Rows are points. Two turns around zero, p and q, are shown by what they do to some points. Write where each new point lands after one turn and then the other. Backwards means that the second turn is done in reverse. Each puzzle has new turns, and all numbers are rounded.

Turn p:
[-30  20] -> [-32  17]
[20 -7] -> [21 -5]
[ 48 -14] -> [ 49 -10]
[-44 -37] -> [-41 -40]
[ 6 38] -> [ 3 38]
Turn q:
[41 29] -> [50 -5]
[-25 -20] -> [-32   1]
[-43   1] -> [-32  29]
[40 26] -> [47 -7]
[-12 -36] -> [-33 -19]
Where do these land?
p, then q: [45 25] -> [51 -7]
q, then p: [ -5 -43] -> [-30 -32]
q, then p: [-5 35] -> [17 31]
q, then p: [-34 -17] -> [-37   7]

Turn p:
[ -9 -23] -> [23 -8]
[46 -4] -> [ 2 46]
[-31 -10] -> [ 11 -31]
[-47  35] -> [-33 -48]
[42  1] -> [-3 42]
Turn q:
[-28  -3] -> [  6 -27]
[34 43] -> [-47  29]
[ -6 -40] -> [40 -1]
Where do these land?
p, then q backwards: [  9 -12] -> [  8 -13]
p, then q: [-37 -32] -> [32 37]
p, then q: [28 45] -> [-21 -49]

Turn p:
[-22  13   2] -> [-12  22   5]
[ -8 -19  -8] -> [ -2 -10  20]
[42  0 32] -> [ 42  -9 -31]
[ -4 -24  -5] -> [  4 -13  21]
[-21  23   5] -> [-13  29  -3]
[ 14   7 -26] -> [-20 -19 -13]
Turn q:
[ -8 -21  24] -> [-13 -30  -1]
[ 17 -15   9] -> [  1 -14  20]
[ 29  28 -12] -> [ 3 35 23]
[-37  -4  -2] -> [ -2  -9 -36]
[  5  12 -34] -> [26 26 -3]
[-6 -1 14] -> [-13  -8  -3]
Where do these land?
p, then q: [  4 -15 -34] -> [  0 -34 -15]
p, then q: [-10 -11  25] -> [-14  11  23]
p, then q backwards: [11 -2 14] -> [ -5  -7 -16]
p, then q: [-4 48 -3] -> [ 13  33 -33]
p, then q backwards: [ -2   7 -20] -> [-6  4 20]
q, then p: [  1 -27  19] -> [ 18 -10  26]

Turn p:
[ 42  -6  -2 -12] -> [ 21 -25 -25 -16]
[-19  -1 -10   2] -> [-19   5   6   7]
[-17  -7   7  10] -> [-6  4 20  4]
[-16   6   7  -5] -> [-6 17  7 -2]
[11  8 -2  6] -> [ 9 -3 -8  8]
Turn q:
[-4  1 -9 -3] -> [-4 -5 -7 -3]
[-8 19 -3 -6] -> [ -8   9  -9 -15]
[  4 -48  -9   7] -> [ 10 -38  12  27]
[ 0 10  0 12] -> [-10  11   0   5]
[-3 -2 18 -2] -> [ 6  5 16 -6]
[11 20  3 -7] -> [  6  19 -11  -7]
Where do these land?
q, then p backwards: [18 27 -6  2] -> [ -3  30  -2 -14]
p, then q backwards: [-14 -25  26  -4] -> [-23  -3  31  -7]
p, then q: [  8  15  -7 -15] -> [ -7  -5 -22  -1]
q, then p: [  1   9  -4 -12] -> [ -7  -1 -13  -4]
p, then q backwards: [  5 -15  -4   4] -> [-10 -13  -3  -3]
p, then q backwards: [ -6   3 -12  24] -> [  8 -15  -4  21]
q, then p: [-14 -14   8   0] -> [  5   0  14 -15]

Turn p:
[-28   7 -14   5  -1  16] -> [-19  -4 -26   3  14   9]
[ -3   6 -18 -14 -15   3] -> [  5  12 -23   9  -6  -1]
[ 25  -6  -8 -16  10  19] -> [ 27  -5  -2   1 -13  23]
[ 29  25 -17 -20  29  -8] -> [ 14  35  12  -8 -16  34]
[-20  -5  31   4 -12  -2] -> [-13 -18  -1 -18   3 -27]
[ 15   7  34  33 -19   5] -> [-23 -28  24   5 -26 -17]
[-19 -33  -8   8   7 -33] -> [  8   8  13   8  44 -21]
Turn q:
[-34 -33  -5 -16 -31 -15] -> [ -3   6   5 -43 -41 -10]
[ 21  23   8  13  -2 -30] -> [ 20  11 -33  17   4  12]
[ -9   3  22 -11  11  10] -> [ 9 -3 21 16 -8 -8]
[  8 -10  -1 -12  23 -24] -> [ 24  20   1  -7  15 -13]
[-33 -16   7  11  13   0] -> [ -7  -4   5  -2 -14 -37]
[30 16 16 26 -2 18] -> [  3 -31 -14  27  17  17]
[  3  21 -39   3 -15  27] -> [-45   3  -1  -2  13  27]
[ 14  -3  -7 -14   1  13] -> [ 0 -1 15 -6 13 14]
Where do these land?
q, then p: [-15  24   5  10  -7  -1] -> [-21  -4  -8  20   4  -7]
q, then p: [-2  8 34 -2 -7 21] -> [  1 -32  13  15  -2 -18]
q, then p backwards: [ 22 -14 -19 -14 -16 -11] -> [ -9   5   3 -22  31   7]
p, then q: [ -9 -20 -36  -6   4   1] -> [-12  -4  -8  13  37  -7]
p, then q backwards: [ 6 17 48 38  3 20] -> [-26 -21  -1   3 -27  51]
p, then q: [ -4 -30  -6 -11   1 -24] -> [ 24  10 -11  15  25  -2]
q, then p: [  1  16 -25 -16  22  -6] -> [-27  12   4 -21  -4  18]

Turn p:
[ 10  10   2 -17 -13  11] -> [ -9 -15 -12 -13  -7  -9]
[-19   9 -10  29 -27 -22] -> [-21  36 -15   6   1  25]
[ 18 -30  21  28   2 -25] -> [-19  19  31  34   7 -15]
[-18  18  -2 -22 -29 -12] -> [ -9  16 -22 -27 -24   1]
[-1 12 20 -5 25  0] -> [ 22 -10  -1  17 -16  -8]
[ 27 -17 -12  15   9  15] -> [ -7 -17  13  10  33  -5]
[-18  -1   4  -6  24  29] -> [ 26 -25  11  -3  -7  18]
[  1  -1 -23 -21   9   2] -> [ 17  -2  -4 -23  13  -8]
Turn q:
[ -6   7  34  -6 -24  -8] -> [ 16 -31   7  -2  24   7]
[-23  -2 -10  -8  -9  -3] -> [-5  7 25  0  6  8]
[ 5  2  9 14 28 23] -> [-20 -10 -17  15 -15 -19]
[ 4 -7 -7  5 27  1] -> [ -4   7  -5   6 -24 -12]
[  4   4 -19 -24  -1 -15] -> [ 10  19  12 -24  -1  -5]
[  2 -28 -25  -7  -3 -16] -> [  8  21  10 -12 -22  22]
[13  2  9 -1 18 20] -> [-15 -11 -17  -3 -10 -16]
[-19  19   3  20 -44 -40] -> [40  9 16 21 42 23]
[19  3  6  7  9 38] -> [-30 -11 -30  -2  -2  -8]
Where do these land?
q, then p backwards: [ -6   3   9  18 -16  -8] -> [ 0  4 -6 20 17  7]
q, then p backwards: [  8  -4 -13 -30   9  -2] -> [-10 -12  -3 -28 -13  -7]
q, then p backwards: [-26  15 -13  17   2 -20] -> [  2 -16   5  21  23 -23]
p, then q backwards: [ 13  12  40 -21  -2 -10] -> [ 3 -6  9  2 48  3]
q, then p: [ 15   2   1  -5 -29   9] -> [ 23 -17   4 -15   9   0]
q, then p: [ -9  -2 -27  15 -18  48] -> [ 31  -2  -7  -7 -13  49]
q, then p: [-25  -6  19 -13   0 -14] -> [-13  -7  25  15 -14 -13]
p, then q: [ 15 -27   5  11  32   4] -> [ 18 -26 -19  19 -19  -6]
q, then p: [ 15   6 -22   8  22  -7] -> [ -8  15 -32  -2   4  -2]
